Rows are points. The ring and each string are closed loops that go straight from each point to the next, and from the last back to the first. Before rounding, they use only three directions, however many columns there are. How many times does the string pass through the ring? Passing back the other way cancels.
In the rows, 128 means zero.

Ring, 10 rows:
[[131 173  92]
 [119 196  87]
 [109 206  99]
 [105 188 118]
 [106 164 134]
 [117 135 151]
 [133 124 157]
 [146 125 152]
 [152 134 134]
 [143 154 107]]
String:
[[122 208 116]
 [123 202 112]
 [120 238  93]
 [111 235  72]
 [130 212 100]
 [124 181 106]
 [116 170  97]
 [112 199  75]
 [111 235  65]
 [106 203  83]
 [115 166 111]
 [119 170 116]
 [105 169 112]
 [ 90 190 117]
 [101 192 130]
 [ 92 164 133]
 [106 152 127]
 [116 161 126]
 [ 98 160 126]
 [ 95 189 123]
 [104 215 116]]
Times through: 1

Ring, 9 rows:
[[127 130 171 157 124 121 135 109]
 [ 98 150 188 174 113 172 132 113]
 [ 69 160 170 168 118 206 130 127]
 [ 74 156 139 143 138 191 136 125]
 [ 95 145 111 117 159 154 143 116]
 [125 123  81  90 177  98 149 112]
 [142 100  71  86 174  58 146 122]
 [145  95  89 102 159  54 140 127]
 [142 107 131 130 140  77 137 119]]
String, 22 rows:
[[131  88  68  96 159  58 135 148]
 [115 114 107 120 146 105 135 135]
 [135 119 119 117 155  92 143 110]
 [134 125 126 121 154 100 144 105]
 [117 113 107 120 147 103 136 133]
 [128  94  77 100 157  67 136 144]
 [148  73  34  68 179  19 141 147]
 [160  88  42  62 193  23 151 119]
 [146 116  87  89 179  72 152 101]
 [123 125 106 110 161 107 144 114]
 [109 125 105 115 155 121 140 126]
 [ 99 127  81 100 167 127 142 130]
 [ 89 130  88 109 158 142 138 138]
 [101 129 115 125 147 135 137 129]
 [120 136 126 121 156 124 145 104]
 [127 145 107  99 180 121 156  85]
 [129 139  81  80 194 108 159  89]
 [137 126  61  68 200  85 159  96]
 [152 123  84  80 191  71 159  86]
 [145 119  94  94 176  77 152  99]
 [166  95  55  66 194  26 155 106]
 [154  72  32  64 183  12 143 143]]
Times through: 0
String (26 x 8):
[[117 113  86 103 161  97 140 132]
 [135  94  52  78 177  56 143 136]
 [156  75  31  61 187  13 146 137]
 [163  91  72  82 177  28 148 114]
 [150 109 107 106 162  65 146 107]
 [159 112 119 111 161  62 148  97]
 [164 108 126 116 156  55 146  97]
 [142 126 140 127 150  95 145  97]
 [113 121 129 135 136 118 134 130]
 [116 124 141 142 132 120 134 124]
 [127 133 153 141 139 121 141 103]
 [134 145 191 161 128 132 142  84]
 [110 137 153 147 132 140 136 115]
 [ 92 139 159 158 121 162 130 129]
 [ 67 156 188 184 101 207 123 135]
 [ 44 172 205 200  91 249 120 138]
 [ 59 179 200 186 108 239 130 116]
 [ 95 157 163 151 135 176 140 104]
 [ 61 171 162 159 128 222 134 121]
 [ 38 168 137 151 130 237 129 143]
 [ 66 145 115 133 140 184 132 144]
 [ 95 136 116 125 148 147 138 127]
 [112 134 122 123 152 129 142 114]
 [126 137 100  97 178 114 153  95]
 [134 130  99  97 177  99 153  96]
 [124 125 106 110 162 106 145 112]]
Times through: 1

Ring, 8 rows:
[[137 141 121 154  72 147 127 148 167 193 132  94]
 [147 118 107 153  84 119 118 168 151 217 133 101]
 [165  97  89 145 126  90 106 170 124 185 136 121]
 [172 106  86 141 148  88 106 152 117 133 136 130]
 [162 115 100 133 162 127 109 117 124  64 144 138]
 [134 106 124 127 143 190 113 100 143  60 158 135]
 [123 113 135 131 118 208 118 101 158  85 158 124]
 [125 139 135 144  84 191 128 117 173 135 144 103]]
String:
[[159 164 109 143 132 134 125 104 148  59 131 118]
 [145 114 114 136 128 154 114 124 142 108 147 125]
 [131  68 120 124 143 186 103 123 133 105 166 141]
 [137  74 118 120 163 185 102 108 127  61 167 149]
 [152  96 109 120 184 164 104  93 120  13 159 154]
 [171 146  97 135 170 118 115  99 126  21 136 137]
 [164 142 101 142 141 117 117 120 135  82 133 124]
 [148 104 108 137 130 142 110 135 136 126 147 126]
 [147  79 105 132 140 142 103 143 126 134 153 135]
 [159 133 103 144 125 119 117 134 139 121 134 118]
 [186 154  80 151 141  59 117 145 124 117 118 118]
 [182  94  74 144 148  56 100 177 107 174 131 129]
 [163  51  83 138 138  88  92 190 108 215 147 134]
 [149  55  97 136 127 121  97 177 121 205 152 130]
 [149  97 106 140 119 132 109 152 136 164 144 121]
 [160 126  99 148 115 106 116 152 138 161 131 113]
 [178 144  84 158 109  60 118 171 134 189 116 104]
 [164  70  84 147 115  76  99 201 118 249 138 119]
 [159  58  87 142 121  91  96 195 116 237 144 125]
 [146  67 103 136 125 132 101 166 127 188 152 128]
 [154 103 101 141 124 121 109 151 133 157 141 122]
 [174 144  89 150 128  82 117 146 132 134 123 115]
 [191 141  73 150 150  47 112 154 115 123 119 123]
 [196 120  67 142 176  43 103 152 100 101 126 138]
 [177  97  82 133 175  88 100 140 105  90 141 144]
 [184 141  83 139 174  82 111 119 115  47 129 137]
 [174 162  95 144 148 101 121 113 134  58 126 123]
 [156 128 106 138 139 133 115 120 136  88 140 126]
 [136  73 116 127 139 171 103 131 132 120 161 137]
 [133  63 119 117 164 192  99 110 126  66 171 152]
 [134  77 123 113 178 205 102  86 127  12 172 157]
 [146 125 119 126 161 177 115  84 138  13 153 141]]
Times through: 0

Ring (6 x 14):
[[ 88 140 150 125 138 130 155 183 158 111 148 127 139 119]
 [ 76 153 186  99 137 119 177 180 134 135 145 116 155 125]
 [124 165 178 125 135  99 181 120 101 161 108 110 161 132]
 [168 159 134 171 136  97 161  80 103 153  86 117 148 131]
 [198 134  85 203 133 108 125  73 136 125  90 132 124 122]
 [157 119  89 179 133 127 118 129 170 100 126 139 116 114]]
String, 22 rows:
[[134 139 123 159 136 121 143 136 147 118 123 129 133 121]
 [107 152 106 183 149 136 147 157 154  97 119 133 131 122]
 [ 74 142 129 146 146 144 149 198 171  90 149 133 131 117]
 [ 66 157 144 143 149 139 165 194 154 102 140 127 142 122]
 [113 149 144 144 139 120 158 148 138 124 125 124 142 124]
 [104 133 178  93 127 114 160 166 145 137 152 120 147 120]
 [ 57 152 221  60 132 115 189 199 130 148 161 110 165 126]
 [ 74 153 224  60 129 106 190 180 120 159 153 107 167 127]
 [130 129 179  92 121 103 157 141 135 150 144 118 147 121]
 [130 148 149 140 134 110 159 129 128 138 119 121 145 125]
 [123 171 152 157 144 108 176 119 106 145  98 115 154 132]
 [143 140 150 134 129 106 153 121 130 142 121 121 143 124]
 [170 134 166 117 119  90 155  94 115 165 116 115 148 125]
 [188 176 117 208 143  92 165  47  83 159  55 116 150 137]
 [179 170  97 221 147 105 154  64 102 138  63 123 140 133]
 [170 150 107 191 138 109 144  89 124 131  91 126 135 126]
 [173 120 131 140 121 104 133 106 143 137 125 127 131 118]
 [166 130 117 163 129 110 135 107 142 128 114 129 130 120]
 [165 143  89 202 141 119 134 101 141 114  97 133 126 122]
 [186 132  43 241 143 129 109  92 162  90  92 144 108 117]
 [179 104  73 186 127 127 101 118 181  95 129 144 107 109]
 [154 110 129 130 121 115 126 135 164 121 144 132 126 113]]
Times through: 0
String:
[[147 118 128 137 125 117 131 136 160 120 139 131 128 115]
 [132 134 125 152 134 121 141 141 152 116 129 130 132 119]
 [ 86 150 107 177 152 145 147 181 166  85 132 136 128 119]
 [ 61 156 132 154 153 145 160 201 162  91 141 131 137 121]
 [ 87 157 145 146 146 129 165 170 142 114 129 125 144 124]
 [129 124 164 103 122 110 148 148 147 137 147 123 141 118]
 [ 71 142 209  66 129 115 178 192 138 143 163 114 158 123]
 [ 69 152 223  59 129 109 189 186 124 155 156 108 166 127]
 [117 135 192  82 122 103 166 150 130 154 146 114 153 123]
 [122 152 163 128 134 108 167 133 122 144 120 117 150 127]
 [112 185 165 155 148 105 191 119  91 153  90 110 163 137]
 [129 187 149 176 150 103 186 100  87 153  77 112 160 138]
 [145 139 144 139 130 107 151 120 132 139 120 122 141 123]
 [173 132 148 133 122  95 147  94 123 154 114 120 142 123]
 [204 144 113 185 129  92 142  54 109 153  81 122 138 127]
 [204 164  68 249 147 105 140  43 107 130  52 128 130 131]
 [172 153  89 213 143 114 140  85 127 122  83 130 130 126]
 [158 128 129 147 127 110 138 116 143 131 123 127 133 120]
 [174 142  73 219 142 121 127  94 145 107  92 136 121 121]
 [186 127  41 239 142 130 105  95 167  86  96 146 105 115]
 [178  96  80 171 123 126  98 125 188  95 140 144 106 107]]
Times through: 0

Ring, 9 rows:
[[120 115 136 120 118 104 136 141 135  86 123 106 121 151]
 [116 132 126 122 120  99 145 147 138  76 126  92 123 144]
 [116 142 123 127 118 104 127 144 136  83 133  89 124 126]
 [123 133 132 134 113 118  90 138 128 104 142 101 114 109]
 [131 120 143 137 107 133  54 126 120 127 148 118 109  97]
 [132 122 143 132 107 134  56 117 123 129 142 125 122  99]
 [126 133 134 120 112 125  88 111 133 114 126 124 147 115]
 [122 128 133 114 117 113 122 119 138  97 117 118 148 139]
 [122 116 137 116 117 108 128 130 136  93 120 114 132 148]]
String, 27 rows:
[[116 144 122 113 121 103 144 128 144  81 115 103 153 141]
 [123 121 136 122 115 112 114 132 133  97 127 111 126 135]
 [129  88 152 128 112 116 101 141 123 107 134 120  95 145]
 [127  93 149 128 113 113 106 144 124 102 135 115  95 144]
 [128 103 146 130 112 118  94 139 124 108 138 114 101 131]
 [123 107 141 130 115 108 116 150 127  93 136 102  97 140]
 [108 148 114 121 125  87 171 159 144  57 125  73 125 148]
 [116 133 125 130 119 100 134 156 134  77 136  84 108 133]
 [125 115 140 133 113 116  94 143 125 104 142 105 101 122]
 [121 134 129 126 116 112 113 136 134  94 132 102 126 124]
 [113 159 114 119 121 102 140 134 144  78 123  90 150 127]
 [125 120 138 129 113 118  95 134 128 106 136 111 116 122]
 [128 109 144 136 110 121  81 142 121 111 146 109  95 117]
 [126 116 140 130 112 119  93 135 127 107 137 112 112 123]
 [116 147 121 120 119 105 133 134 141  83 124  96 142 130]
 [105 169 104 115 127  87 178 146 151  54 117  73 153 142]
 [105 156 109 116 127  82 188 156 150  48 117  71 139 155]
 [108 141 116 115 126  83 185 156 147  53 116  78 132 163]
 [108 158 111 109 126  89 178 138 152  59 110  86 159 152]
 [117 139 125 117 119 105 135 132 140  84 121 101 142 137]
 [127 107 144 127 112 118  95 134 126 108 134 117 110 131]
 [131  88 154 126 111 119  95 135 123 112 132 126 101 143]
 [129 106 146 127 112 120  91 131 126 111 134 120 111 129]
 [131  96 151 126 111 121  90 130 124 114 132 126 109 135]
 [129  99 148 119 113 117 105 126 129 108 124 128 121 145]
 [123 114 138 110 118 108 135 122 139  93 111 123 144 157]
 [114 143 121 104 123  98 164 123 150  74 104 107 166 157]]
Times through: 1
String (24 x 14):
[[118 135 126 117 119 105 136 133 140  84 121 102 139 140]
 [127  99 146 128 113 114 105 142 126 102 134 114 101 140]
 [128  86 152 132 113 112 105 152 121 101 139 111  82 146]
 [107 146 113 115 127  82 188 157 148  50 116  75 134 161]
 [107 160 109 115 126  88 175 147 149  56 117  77 146 147]
 [111 161 112 115 123  98 154 134 147  71 118  88 155 135]
 [126 114 141 131 112 118  92 138 126 107 139 110 107 123]
 [128 108 145 140 110 121  77 147 119 112 150 106  87 114]
 [128 113 143 142 109 124  69 144 119 115 153 106  89 106]
 [132 104 149 138 108 128  64 136 118 122 148 118  94 111]
 [126 125 136 130 112 121  87 131 127 109 138 111 118 114]
 [120 152 123 125 115 116 103 125 136  99 131 102 143 109]
 [132 130 140 138 106 138  43 118 121 133 149 121 119  85]
 [142  96 160 144 100 151   7 117 108 156 158 139  92  83]
 [140  91 161 140 102 145  25 121 110 148 153 138  92  98]
 [128 121 140 127 111 125  81 123 127 116 135 120 124 115]
 [118 156 119 115 118 112 123 116 143  92 118 107 164 123]
 [115 170 112 106 120 110 136 104 151  88 107 110 191 125]
 [117 160 117 103 120 111 135 101 150  92 104 118 190 132]
 [129 112 144 119 112 123  94 115 131 115 124 131 135 132]
 [130 101 149 122 111 122  91 123 127 115 128 129 120 135]
 [125 108 142 114 116 112 123 123 135  99 116 125 135 151]
 [119 122 132 110 120 102 148 129 142  83 111 113 143 158]
 [113 146 118 108 124  95 165 131 149  70 109  98 158 153]]
Times through: 0

Ring:
[[136 157  73 163  98  98 162  97 150 169 140 102  96 167]
 [158 148 107 157  99 101 187 109 161 138 105 113  95 161]
 [168 119 162 137 122 127 196 119 143  99  64 131 103 140]
 [151 103 180 122 145 149 181 117 123  96  47 140 107 121]
 [111  90 177 106 174 175 142 104  89 117  52 144 112  99]
 [ 84  83 151 107 184 186 101  90  45 143 108 129 125 104]
 [ 87  88 125 120 172 176  88  85  28 154 163 111 134 126]
 [ 99 112  87 142 142 146  97  83  50 170 198  94 129 154]
 [109 135  67 155 121 123 117  85  89 180 190  92 115 164]]
String, 28 rows:
[[116 105 178 107 165 163 165 108 130 120  11 154  96  93]
 [103 112 148 115 160 158 145  99 116 143  53 140 100 104]
 [122 102 148 124 152 155 141 102  88 127 100 125 116 126]
 [121  76 182 109 175 180 133 105  57 104  90 133 128 112]
 [ 77  66 187  87 207 208 102  93  39 126  63 147 125  79]
 [ 50  81 155  89 208 204  84  82  46 162  72 143 117  75]
 [ 80 100 131 113 174 173 105  87  67 160 106 127 116 108]
 [ 99 110 123 125 156 156 120  91  82 155 117 120 114 124]
 [110  91 135 125 160 165 111  93  46 136 151 112 132 134]
 [109  80 133 127 164 172  95  90  15 133 187 103 145 142]
 [107 105 116 133 150 153 114  91  63 150 154 109 124 139]
 [106 120 110 134 143 143 127  92  94 159 127 115 111 135]
 [119 108 110 141 139 144 119  93  63 146 173 101 128 153]
 [121 113  79 156 126 133 102  87  41 160 239  80 139 179]
 [101 147  38 164 112 113 105  78  87 202 222  80 115 176]
 [101 151  58 155 116 114 126  84 121 196 159  99 100 156]
 [117 136  91 147 123 124 139  93 115 166 138 108 105 150]
 [134 123 111 146 125 128 147 100 103 142 141 108 114 153]
 [140 126 112 148 120 124 153 102 110 140 138 108 112 156]
 [127 142  97 148 117 117 157  98 138 159 115 113  98 148]
 [126 162  84 153 105 102 172  99 175 173  91 117  82 147]
 [185 160 110 167  78  81 219 119 195 124  89 115  87 173]
 [206 128 153 158  92 101 219 128 155  82  97 117 107 173]
 [176 114 156 144 118 125 189 119 124  94  99 120 113 154]
 [122 121 125 134 137 138 149 100 114 143 101 122 106 133]
 [125 131 134 130 135 133 170 105 150 142  53 135  91 121]
 [160 107 189 122 141 144 197 122 142  88  23 146 100 118]
 [164  87 220 110 156 161 197 127 124  65   7 155 108 107]]
Times through: 1

Ring, 7 rows:
[[122 132 149 142 125 102 127  96 153 138 110 154 163  90]
 [105 135 145 153 130 130 120  97 159 167 111 170 105 115]
 [108 130 138 154 134 137 125 120 156 165 119 156  82 131]
 [124 127 132 142 132 124 135 140 149 138 128 130 106 127]
 [132 134 124 127 121 129 140 152 145 117 135 113 115 124]
 [136 147 118 112 106 137 140 147 145 101 136 107 130 114]
 [136 141 133 119 112 112 136 123 147 105 124 122 168  93]]
String (25 x 14):
[[141 118 159 140 132  57 135  96 147 114 109 141 229  66]
 [145 122 160 134 127  52 136  89 147 105 107 139 249  55]
 [124 145 136 127 112 123 129 107 152 125 118 142 149  96]
 [121 143 134 131 116 129 129 114 152 132 120 142 131 106]
 [129 129 143 138 127 102 133 116 150 128 119 138 157  99]
 [136 115 162 148 138  58 133  93 149 125 106 148 219  70]
 [111 135 151 149 127 113 120  84 158 157 105 171 142  96]
 [100 146 137 146 120 155 118 100 161 168 114 170  80 123]
 [ 89 153 130 148 118 181 114 105 164 183 117 175  36 142]
 [116 132 140 146 129 124 127 115 154 150 118 151 114 116]
 [124 118 150 153 140  94 132 114 151 144 115 148 148 104]
 [112 120 145 161 144 118 128 120 155 166 118 156  97 127]
 [102 137 127 151 131 163 125 136 157 170 127 151  40 152]
 [109 141 125 141 123 159 128 136 154 154 128 142  60 142]
 [127 127 140 141 130 109 134 125 149 133 122 136 137 110]
 [126 124 140 145 134 109 134 128 149 137 122 136 131 114]
 [125 111 147 158 148  93 135 130 149 147 120 140 131 117]
 [103 132 133 155 135 152 125 130 157 171 124 155  54 145]
 [104 142 129 145 124 160 124 124 157 164 123 154  60 139]
 [116 131 140 146 130 123 128 117 154 149 119 149 114 117]
 [125 119 152 152 139  89 131 108 151 142 113 150 160  98]
 [ 98 134 151 161 133 132 115  84 163 182 105 185  98 114]
 [ 99 144 144 150 122 144 115  85 163 173 107 180  96 113]
 [109 149 133 136 114 151 122 107 157 151 118 156  96 118]
 [128 129 145 139 127  99 132 110 150 129 116 141 163  95]]
Times through: 5

Ring:
[[ 79 127 123 112  63 132 108 121 104 126 108 152 124 123]
 [122 106 145 105  77 147  87 104 112 122 128 133 158 133]
 [160  95 155 107 114 166  82 100 132 131 142 122 174 141]
 [180  99 153 115 155 177  93 107 154 147 147 121 169 146]
 [180 122 139 122 187 171 115 122 168 161 139 122 147 152]
 [168 140 128 124 191 159 127 131 167 163 129 124 131 154]
 [125 166 107 126 168 135 145 146 152 160 108 137 100 148]
 [ 88 172  97 128 138 124 151 152 138 156  96 152  83 136]
 [ 55 161  95 128  95 121 145 149 119 147  90 167  80 121]
 [ 57 144 106 121  71 125 128 136 108 136  96 164  97 118]]
String (27 x 14):
[[206  89 158 123 194 199  97 109 178 164 157 120 173 146]
 [207 100 162 108 168 176  85 100 157 143 154 104 184 158]
 [163 126 143 106 136 147  98 111 136 135 133 114 158 155]
 [140 130 133 113 131 147 109 120 136 141 125 128 140 145]
 [172 126 146 104 141 147  96 109 138 134 136 108 163 159]
 [205 107 156 113 183 177  95 107 165 151 151 108 174 158]
 [201  96 144 139 230 210 120 125 200 186 153 134 148 140]
 [164 123 130 132 192 176 127 132 174 171 133 136 130 141]
 [147 138 127 120 158 150 121 128 150 152 124 129 130 148]
 [149 150 126 114 155 138 121 128 144 146 121 121 131 156]
 [117 147 112 129 154 147 138 141 150 160 112 147 105 136]
 [ 79 175  83 145 169 138 174 168 159 179  91 170  58 126]
 [ 52 194  72 142 146 116 180 174 143 171  78 173  43 126]
 [ 90 176 102 117 117 110 140 144 123 141  95 141  94 144]
 [109 155 116 114 116 124 124 131 124 137 108 135 116 144]
 [ 86 147 107 128 118 137 137 142 133 152 103 158  97 126]
 [ 34 165  81 140 105 127 163 162 128 161  82 186  56 109]
 [  7 183  66 145  99 114 179 175 124 164  68 196  32 105]
 [ 82 175 100 119 112 110 142 145 121 141  93 145  91 141]
 [112 160 114 115 124 123 128 134 128 140 107 134 113 146]
 [102 155 107 127 139 137 141 143 141 155 105 149  98 135]
 [ 92 176  85 146 185 142 175 168 166 183  95 165  61 131]
 [141 171 104 133 204 143 156 153 171 174 111 136  94 152]
 [177 156 129 114 188 142 124 129 158 153 127 108 136 168]
 [161 141 136 107 146 139 108 118 138 137 128 112 148 160]
 [148 128 131 120 153 157 117 125 150 152 128 132 136 144]
 [174 103 140 132 190 191 116 123 177 171 143 137 144 137]]
Times through: 3

Ring, 7 rows:
[[110 139 125 102 133 106 149 148 112 181 126 108  99 134]
 [104 156 131  80 120 119 141 144 115 134 117 117 105 118]
 [112 178 135  70 109 128 123 133 134  68 108 132 126  98]
 [129 175 131  91 116 121 115 121 146  56 110 139 142  98]
 [146 144 121 136 139 101 124 109 140 104 123 133 146 118]
 [145 119 114 157 155  86 142 122 127 184 136 116 127 143]
 [129 122 117 139 150  90 150 142 120 212 136 105 108 148]]
String, 31 rows:
[[122 115 116 137 152  89 158 147 110 234 138  99  97 154]
 [114 134 119 120 144  95 154 175 129 249 138  92  87 155]
 [115 154 124 103 132 105 141 170 142 196 130 103  99 139]
 [119 152 125 105 130 108 137 148 134 157 125 114 112 128]
 [120 138 124 112 134 106 143 128 112 147 123 119 115 126]
 [110 158 128  90 124 114 139 153 129 152 122 113 106 125]
 [100 168 132  70 115 122 138 162 128 144 118 112  99 119]
 [ 90 167 136  56 109 129 142 151 109 122 112 116  96 111]
 [102 148 132  78 119 121 144 123  94 108 113 124 109 111]
 [121 136 125 110 133 108 141 115 105 123 120 125 121 119]
 [117 163 130  90 120 117 130 136 132 108 116 125 121 112]
 [122 154 127 102 127 112 132 130 129 117 119 125 123 117]
 [117 157 131  89 119 120 131 114 114  78 111 133 128 104]
 [116 182 136  68 105 131 117 120 135  33 104 141 137  89]
 [121 212 139  56  95 138  99 139 174   9 100 145 146  81]
 [128 202 135  73 103 130 102 138 176  32 106 141 147  89]
 [129 164 127 103 124 113 123 133 146 104 118 128 131 113]
 [131 147 125 114 131 109 130 113 125 101 119 131 134 114]
 [140 139 124 126 135 106 127  91 117  76 117 140 147 108]
 [147 143 123 133 136 103 123  95 131  78 119 140 153 110]
 [140 126 121 138 143  99 136  95 110 111 123 133 140 120]
 [136 143 122 126 137 102 131 121 132 126 124 126 133 122]
 [141 151 121 130 137 101 125 131 152 132 126 124 136 125]
 [155 136 115 157 150  89 127 124 154 152 133 123 142 134]
 [158 110 111 178 163  78 139 108 129 178 138 121 140 144]
 [149 101 112 172 163  80 148 103 108 184 137 119 131 145]
 [135 118 118 143 149  93 145 112 109 163 130 120 124 135]
 [133 137 120 131 142  97 138 134 133 166 130 116 122 134]
 [134 136 118 136 146  93 139 146 140 191 134 110 117 142]
 [128 130 122 125 140 100 143 119 111 148 126 121 121 128]
 [127 108 117 143 153  90 156 120  95 196 134 111 110 144]]
Times through: 0

Ring, 9 rows:
[[115 136 149 119 109 173 110 144  93 115 121 122 141 115]
 [104 187 129 127 119 146 116 144  93  98  89 136 151 127]
 [ 97 202 107 130 128 116 129 137 103 101  82 149 147 144]
 [100 154 100 122 127 106 142 126 121 131 115 151 127 158]
 [107 121 104 118 124 107 146 120 127 146 137 148 118 159]
 [126  80 124 121 118 115 146 109 126 150 161 135 118 140]
 [134  74 138 125 113 127 140 108 119 142 164 126 125 124]
 [136  74 158 121 105 160 123 122 105 134 161 115 131 109]
 [128  91 160 117 103 177 114 135  98 129 150 114 134 109]]
String:
[[109 148 118 125 122 122 133 128 111 122 116 141 135 140]
 [ 97 152 104 117 124 119 136 134 118 134 116 149 125 158]
 [ 91 189  94 123 130 106 137 135 115 119  92 156 134 162]
 [ 89 244  90 137 138  91 136 135 104  86  55 161 156 154]
 [106 177 117 129 124 122 129 132 104 106  97 143 145 137]
 [106 154 124 122 119 139 125 137 105 119 112 138 137 136]
 [111 159 129 126 119 138 124 134 101 110 108 135 143 129]
 [108 188 142 129 115 161 108 148  83  88  86 129 158 113]
 [115 126 162 113 102 198  99 155  87 117 127 115 140 108]
 [124  93 170 112  98 202 102 148  90 127 147 108 135 103]
 [127 111 155 123 107 165 116 132  96 119 137 118 141 108]
 [123 109 144 122 111 152 123 129 104 127 139 124 134 120]
 [129  69 158 113 102 175 118 132 105 144 165 114 124 115]
 [136  54 171 113  97 187 114 131 101 143 174 106 126 103]
 [138  79 170 122 101 178 113 128  95 125 156 108 138  97]
 [125 115 147 124 111 153 121 129 101 121 135 123 139 115]
 [119 104 144 116 109 161 120 134 105 133 143 124 129 123]
 [118  95 161 108  99 198 104 150  95 135 148 113 128 114]
 [109 140 155 113 104 194 100 157  87 115 118 119 141 114]
 [104 158 136 118 113 164 112 149  95 113 108 131 140 127]
 [ 94 245 118 136 128 132 115 149  84  71  51 145 167 128]
 [100 228 110 139 131 111 127 135  94  80  63 149 162 134]
 [ 90 249  94 139 137  95 132 136  99  80  51 159 160 148]
 [ 89 199  93 124 131 106 136 137 112 114  86 157 137 161]
 [105 141 115 119 121 127 133 131 114 131 122 142 128 147]]
Times through: 2
